Each row of a before or after table is a point. One or more steps were done to the points. Then noise was added and the rows were shuffled. The steps act on columns, c1 being the first. Write out the steps. A step turns or swaps two columns, mirrors them in a line or flattens them onto one, adds a multiple of one to another, or multiplies or shifts one. Angles are multiples of 10 degrees, from the lower column toward the higher: turns from -170 to 170, lines from 10 to 170 but not 90. Use the fewest steps. Two steps may share a column if one is a turn and the other turns, adds or multiplies; they go together, in the order done. Otherwise the lowest column goes first.
(in the rows, 128 means zero)

Before, 13 rows:
[[126 154]
 [149  78]
 [157 168]
 [147 163]
 [138 143]
 [ 68 153]
 [160  64]
 [114 106]
 [191 150]
 [109 118]
 [ 93 122]
 [105 183]
 [106  75]]
After, 13 rows:
[[ 73  54]
 [ 86  84]
 [159 130]
 [ 97 134]
 [115 145]
 [ 66  99]
 [ 39 133]
 [106 120]
 [132 151]
 [123  62]
 [ 82  99]
 [129  43]
 [ 73 159]]
Steps: shift c1 by -30; shift c2 by -20

Before (10 x 4):
[[ 95 138 123 141]
 [194 141 137 104]
 [143 126 145 162]
 [121  46  84 145]
 [109 158 132  64]
 [ 90 132 134 111]
 [151  93 131 152]
 [108 134 127  94]
 [147 183  70 108]
 [116 118  65 137]]
After:
[[ 87 121  70 115]
 [143 123 239 118]
 [150 151 139 141]
 [ 97 125  87 137]
 [110 122 105 106]
 [142 116 136 152]
 [122 222  97 140]
 [192 115 229 109]
 [114 172 154 133]
 [105 101 115  80]]
Steps: turn c2 and c3 by 140 degrees; add 1.5 times c1 to c3; multiply c4 by 0.7

Before (14 x 9):
[[ 79 158 125  81 145 123 188 119 117]
 [127 111 129 138 102 149 126 157 176]
 [146 160 150 158 120 183 184  98 182]
 [ 96 102  93 152  99 161 124 158 109]
 [ 81 135 173 102 145 115 154 151  95]
 [164 150 107 147 138 130 123 143 123]
 [146  81 104 146 161 117 149 134 100]
 [148 100  98 123 155 151 134 141 100]
 [ 77 122 100 176 102 166 128 104 161]
 [ 87 153 135 119  68 159 169 101 173]
 [149  99 111 131 126 118 103 127 111]
 [138 116 127 128 143 125 128 159 115]
 [138 130 115 128 155 180 113 111 143]
 [104 159 152 114 100 164 181  89 128]]
After, 14 rows:
[[138 163 117 109  71 164 176  84 123]
 [ 67 164 116 155 113 179 173  91 127]
 [155 153 141  82 160 121 167  96 116]
 [118 117 150 178  73 166 140 120 102]
 [112 130 144 123 184 179 130 126 133]
 [157  90 154 150  69 162 112 136 121]
 [135  95 138 127 123 117 116 144 139]
 [173 151  89  99 161 115 133 124 113]
 [148  75 135 145 191 112 134 119 137]
 [120 145 153 143 147 132 118 134 139]
 [ 82 114 125 136  74 151 112 138 125]
 [153  93 149 124 183 150 128 131 139]
 [101 154 130 117   7 160 165  97 104]
 [136 116 127 129 159 123 115 140 134]]
Steps: turn c1 and c9 by 110 degrees; multiply c9 by 0.4; mirror c2 and c3 in the line at 10 degrees; multiply c5 by 2; flatten c7 and c8 onto the line at 140 degrees

Before, 14 rows:
[[125 166 146 108 103 133  80  75 177  87 145 152]
 [101 104 120 140 157 154 152  76 174 190 127 147]
 [ 98 100 111 130  81 139 108  84 145 107 135 102]
 [108 137 113 249 144 133 148 146 149 123 157 136]
 [141 106 178 156  81 135 109 128 111 128 119 109]
 [155 111 103 147  98 132 121  74  43 113 109 115]
 [126 150 120 179 171  72 151 123 158  94 126 127]
 [107 121 125  94  78 145 145  95 153 104 149 159]
 [105 128 131 126 128  80 135  96 159 227 110 118]
 [110 117 117 100 101 161 119  93 172 115 105 136]
 [ 86 182 130 131 192 129 138  88 125 136 120 119]
 [144 109 115 127 127 153 129 215 176 164 163 144]
 [122 135 105 165  76 140 131 161 173  96 120 144]
 [142 190 124 163 137 164 165  90 149 118 122  35]]
After:
[[141 106 167 155  81  95 108 113 137 161 160 109]
 [155 111 126 147  97  92 121  27 123 135  96 115]
 [110 117 139 100 100 121 119 149  77 134 105 135]
 [107 122 111  95  79 105 145 134  87 139 139 159]
 [ 86 182 135 130 191  89 138 105  95  91 125 119]
 [ 98 100 112 130  81 100 108 120  82 139 120 101]
 [127 150 125 180 172  32 151 152 109  65 121 128]
 [122 135 120 165  76 100 131 184 133 132 106 144]
 [141 191 130 165 138 124 164 129  86 111 121  37]
 [101 104 125 140 157 113 152 142  60 170 121 146]
 [144 109  93 127 128 113 129 212 180 165 140 143]
 [125 166 127 108 103  93  79 143  56 104 153 153]
 [106 128 145 126 128  39 135 139  83 227 119 118]
 [109 137  97 249 143  94 148 155 133 111 135 136]]
Steps: turn c3 and c11 by 50 degrees; add -0.7 times c5 to c10; shift c6 by -40; mirror c8 and c9 in the line at 30 degrees

Before:
[[ 89 153 129 159 128 148 110 101 105  86 114 109  91 116 249 125  86 146]
 [122 153 163 158 133 156 138 122 105 187 132 125 212 111 101 142  17 125]
 [137 131 157 115 125 150 105 111 103  96 137 115 118 175 171 174 134 126]
 [155 150 133 159  97 156 117 120 126 107 235 109 136 136 100 131 132 123]
 [116  66 132 146  96  97 125 153 123 118 129 130 109 117 141 124 135 135]
 [107 156 168 149 145 154 124 138 121 147 125 136 110 118 109 129 115 133]
 [ 97  27 141  95 215 157 108 143 111 111 148 112  89 148  97 139 136 122]
 [106 145 133 137 101 156 123 118 158 132 122 158 141 112 120 140 130 172]]
After, 8 rows:
[[112 154 133  93  94 104 120 124 135 132 220  90  82 141  99 129 132 126]
 [116  68 130 110 151  93 126 134 106 126 128 145 119 116 140 123 132 137]
 [122  21 140 147 117 218 107 115 106 158 140 150  88 146  99 144 135 124]
 [122 133 159 126 104 132 105 101 138 166 133 132 109 176 169 176 133 127]
 [175 132 131  83 108 133 108 100 147 149 106 152 101 113 251 127  86 144]
 [158 148 167 116 104 153 119 131 118 106 129 152 125 120 108 130 114 132]
 [157 135 133 118  98 105 123 152 151 121 130 131 160 111 118 138 133 170]
 [141 148 160 128 101 141 138 105 129  61 133  50 167 110 101 141  21 123]]
Steps: mirror c1 and c2 in the line at 80 degrees; turn c4 and c10 by -150 degrees; turn c5 and c6 by 80 degrees; turn c8 and c9 by -70 degrees; turn c11 and c12 by -20 degrees; turn c12 and c13 by 60 degrees

Before (11 x 32):
[[133 116 122 138 127 161 149 121 107 106 131 135 131 150 104 103 108 132
  117 138 123  97 131 197 162  99 141 136 151 131 124 130]
 [147 108 122 123 108 147 114 106 114 142 126 138 124  68 101 119 152 132
  117  99 135 164 126 142 124 110 139 110 123 118 109 118]
 [114 113 140 117 126 117 110 109 117 163 122 137 144 145 105 148 120 124
  155 106 126 156 134 101 117 104 149 122 249 126 130 144]
 [126 150 119 100 148 125 127 149 112 110 123 116 220 166 134 153 120 135
  111  99 153 134 130 127 131 116 129 149 117 132 124 131]
 [166 144 121 123 107 144 109 117 118 154 122 186 139 149 124  56 149 125
  132  92 123 116 121  89 135 104 119 116 105 132 134 130]
 [115 105 118 129 107 127 142 120 121 108 120 128 134  91 188 116 152 125
  123 167 112 156 119 104 121 109 115 165 128 120  89 143]
 [116  93 120 129 121 129 145 121 156 116 121 176 134 159 134 153 146 132
  113  95 149 159 121  99 163 148 168 137 109 129  80  92]
 [144  99 126 147 120 117 117 106 183 106 123 126 134 123 124 141 149 133
  165 203 133 160  63 168 134 102 159 114 125  99 135 144]
 [136 151 133 141 106 134 111 105 120 125 136 119 124 169 114 119 149 180
  119 103 126 163 102 130 114 117 121 111 107 122 132 135]
 [117 139 139 143 112 123 111 149 118 108 155 130 148  28 109 134 152 131
  116  98 115 141 117  96 111 119 141 135 122 131 140 112]
 [139 133 116 129 110 145 115 112 140 133 123 151 121 172 119 152 148 149
  114 115 112 103 120  91 126 186 127 131 111 130 127 144]]
After:
[[144 140 136 147 120 118 120 107 183 107 120 127 113 124 118 170 149 133
  165 204 100 160  63 141 136 150 121 115 122  99 135 146]
 [147 135 123 122 108 148 109 107 115 142 126 138 126  68 105 142 152 137
  119  99 116 163 125 121 123 147 124 110 122 119 110 118]
 [118 152 150 143 112 123 111 149 117 106 165 128 106  28 109  96 151 131
  115  99 123 142 116 135 109 130 126 135 122 130 141 110]
 [125 168 106  99 148 125 132 148 112 109 120 118  38 165 132 126 118 136
  110  98 116 134 131 153 132 107 134 148 115 133 123 130]
 [115 135 129 130 106 126 163 120 121 109 118 127 117  92 168 104 152 127
  122 167 149 157 120 115 119 142 114 165 127 120  87 145]
 [134 160 132 137 127 161 124 121 107 106 131 134 116 151 124 196 108 132
  115 138 120  94 129 103 161 156 115 136 151 131 124 129]
 [134 167 131 141 106 134 114 105 121 123 138 118 127 168 111 128 150 179
  120 104 136 162 103 121 115 140 133 112 107 123 133 134]
 [114 149 145 115 126 117 110 108 116 163 120 137 104 147 106 102 120 124
  156 106 113 156 135 147 116 145 128 119 252 127 131 143]
 [140  46 132 127 111 147 119 110 140 134 121 151 155 172 115  92 150 148
  115 117 139 103 119 154 126  77 110 131 110 131 127 141]
 [166 180 123 122 108 145 119 118 118 155 120 185 109 149 115  89 148 123
  132  95 139 115 119  56 135 147 123 116 103 133 135 131]
 [117  61 122 128 122 130 139 120 157 116 119 176 129 159 140 100 147 132
  111  95  82 159 120 155 162 106 121 135 109 130  80  92]]
Steps: add -1.5 times c26 to c2; turn c13 and c26 by -160 degrees; turn c21 and c27 by 120 degrees; turn c3 and c27 by 50 degrees; flatten c7 and c15 onto the line at 50 degrees; multiply c11 by 1.3; swap c16 and c24

Before (12 x 64):
[[130 154  70 100 125 144 133 129  91 135 149 151  87 127 171 139 117 152
  142 153 170 147 102 156 184 126 133  96  85 118 140 160 118 169 135  82
  122 121 127 119  92 144 162 100 121 124 121 117 135 119 160 126 119 104
  122 114 185 137  86 159 106 145 121 108]
 [ 96 134 123  74 103 144 158 103 110 124 135 182 168 138 153  99 142 126
  113  91  92 158  99 219 146 117  88 173 155 137  64 114  85 127 153 143
  121 145  91 108 184 111 149 147 145  93 169 146 172 148  69 123  68 158
  134 134 123 168 218 129 190 136  75 146]
 [119 147 130 157 108 104 143  94  93 165 162 121 132  88  96 117 104 163
  161 149  95 119 139 145 149 143 112  77  91 136 118 134 117  78 120  84
  122  62 130 138 118 126 134 145 145 158  97 132 128 138 109 149  99 140
  158 132 131 127 104 128 159 192 123 124]
 [151 124 131 141  79 117 133 133 140 132 167 101 133 191 135 138 108 133
   88 114 101 126 144 158 163 120 113 135 126  87 110 118 137 128 113   7
  142 131 200  92 114 108  95 105 126  97 125  92 144 156  93 134 109 144
  134  96 149 160 102 134 169 149 142 168]
 [156 145 113 118 146 161 134 135 149 143 170 145 162 123 143  97 115 138
  156 159 124 149 123 140 111 154 195 141 117  67  77 152 154 134  48 139
  100  83  86 134 118 142 149 179 128 102 136 149 162  92 103  96 156 143
  116 101 118 107 133 162 133 113 103 130]
 [163 159  85  63  97 161  99  84 166 167 144 112 164 145 100 153  94 133
   87  99  88 109 162 183 125 123 101 136 168 114  96 114 155 156 109 129
  136 114  75  91 129 143 134 139 115 139 122 175 169 123 133  94 112  94
  158 118 107 158 101 122 120 153 154 103]
 [110 139 104 100 100  92  95 124 134  95 167 151 135  87 120 127 140 149
  105  93 139 138 172 108 128 135 106 127 145 138 103 189 117  95 127 111
  103 113 146  76 123 100  68 176 145  99  97 150 139 109 112 146 141  92
  119 150 113 144 171 131 190 111  92  98]
 [141 103 122 160 154 104 106 125  85  99 111 169 114 175 125 141 105 148
  177  82  97 140 156 107 110 114 111 109 121  77 164 155 103 127 117 130
  146 120 116 111 124 115 141 103 154  72 114 150 141 159 166 145 142 160
   81 135  93 139 125 150 152 158 107 108]
 [133 135  81  86  61  78 168 166 119 145  56 184 129 156 147 168 124 113
  151 138 143 154 126 105 133  90 126  99 173 151 125 177 111 149  92 121
  143 143 152 134  85 166 123 150 122 115 147 124 140 108 122 118  48 121
  136 114 134  93 140  56 142 165 107 146]
 [121 143 133 119 106 101 111 152 155 111 160 164 129 132 104 106 125 162
  145 131  74 117 137 130  85  88 171 121 132 124 111 152  93 144 100 109
  145 149 141 115 100  99  70 141 150 163  63 170 102 154  85 106 109 146
  121 150  97 139 128 118 109 155  93 132]
 [174 153 129  76  98 197 143 112 123 124 131 107 122 159 121 162 122 102
  120 117  87 101 157 116 133  79 148 103 130 109 147 152  88  74  81 115
  182 165  97 107 122 150 141 195 143 101 113 185 106 133 107  95 112 148
  151  91 143 160 122 145 145 153 128 116]
 [142 128 104 112  85 149 130  86 138 114 163 159 110 131 147 139 127 107
  160 161 112 150  94  97  53  65 103 159 131 120 155 157 128  90 125 113
  157 104 114 145 126 129 115 102 146 138 111 118 173 112 133  92 101 152
  101 104 131 134 123 150 130 106  90 115]]
After:
[[131 154  69 100 125 145 132 128  90 136 148 152  87 127 170 139 118 139
   94 153 106 146 102 156 185 125 132  97  85 157 141 160 118 168 109 104
  122 120 127 118  92 142 163  98 121 124 122 118 135 119 131 125 117 106
  123 113 186  95  85 158 105 144 121 115]
 [175 152 129  76 100 197 143 111 121 124 133 107 122 157 120 162 122 158
  154 118 140 101 157 115 133  80 148 103 132 111 146 152  87  74 103  95
  181 165  97 107 123 150 141 196 143 101 113 185 107 133 163  96 113 147
  152  91 144 145 122 143 146 155 130 128]
 [140 105 121 160 153 104 105 124  84  98 110 171 114 175 128 141 105 172
  101  83 187 140 155 106 111 114 110 109 120 164 164 155 103 126 123 123
  148 119 115 110 125 113 142 100 153  71 114 150 141 158 132 146 142 159
   82 135  92  87 125 150 153 158 107 135]
 [161 159  85  62  95 163 101  85 165 167 144 111 164 145 100 153  95 151
  184  99 139 111 161 184 125 124 102 137 168 140  96 115 156 155 121 119
  137 113  75  91 129 143 133 137 117 139 122 176 168 123 156  94 111  93
  158 118 105 119 103 122 120 154 153 115]
 [122 143 132 120 107 101 111 154 154 110 159 164 129 133 104 106 125 118
  140 130 181 116 138 129  84  89 172 121 131 162 111 151  92 145 107 104
  145 150 143 116 100  99  70 142 152 164  62 170 102 153 147 106 108 148
  121 149  97 168 127 118 110 155  93 134]
 [151 124 131 141  80 118 133 134 139 132 167 100 133 192 135 138 108 141
  176 112 137 126 144 158 163 119 113 135 127 138 109 118 138 129  63  49
  143 132 201  91 112 106  94 106 125  96 126  92 144 158 164 134 111 143
  133  96 149 157 102 135 170 149 142 183]
 [ 96 135 123  73 103 145 157 104 111 124 136 182 169 138 153  98 140 114
  158  90 147 159  96 220 145 117  89 173 155 119  65 112  86 126 146 149
  119 145  91 109 184 110 148 145 146  95 169 146 171 147 177 122  68 159
  133 135 124 178 219 129 189 137  74 139]
 [120 147 129 157 107 103 142  94  94 165 164 121 129  87  96 118 104 111
  117 149 166 119 139 143 149 144 112  75  92 161 117 132 116  77 103  98
  124  62 130 139 118 126 135 144 147 159  97 130 128 138 130 150  99 139
  159 132 131 148 104 128 159 192 123 120]
 [141 129 105 113  85 149 130  86 138 114 162 158 109 130 146 139 128 148
  109 163 165 149  94  98  52  66 103 159 130 113 154 156 129  91 120 117
  157 105 113 144 125 128 112 102 145 139 112 116 172 111 133  92 100 153
  101 104 130 122 123 149 131 106  91 122]
 [110 140 104 100 101  91  96 126 134  94 168 150 134  87 121 128 142 128
  143  93  92 139 171 109 128 135 105 128 144 151 102 189 118  95 119 116
  103 112 146  76 124  98  67 176 145  98  98 150 140 109 146 147 141  91
  119 150 114 140 172 130 190 112  93  97]
 [133 136  81  86  61  79 169 167 118 145  55 183 129 155 147 168 124 105
  100 137 120 154 128 105 134  89 126  98 174 103 125 177 112 148 109 108
  144 142 152 133  83 164 123 148 123 113 147 123 140 107  94 117  50 121
  135 113 135 140 139  54 142 167 109 133]
 [156 144 113 118 145 162 135 136 148 144 170 145 160 122 142  96 113 174
  104 158 131 149 123 140 109 154 195 141 118 156  78 152 155 134 100  94
  100  83  85 133 119 143 148 178 128 101 136 150 162  91 111  94 155 143
  114 102 116 157 134 161 132 112 103 160]]
Steps: turn c30 and c64 by -30 degrees; turn c18 and c30 by 110 degrees; turn c19 and c21 by 150 degrees; add -0.3 times c44 to c21; flatten c35 and c36 onto the line at 50 degrees; turn c51 and c58 by -100 degrees
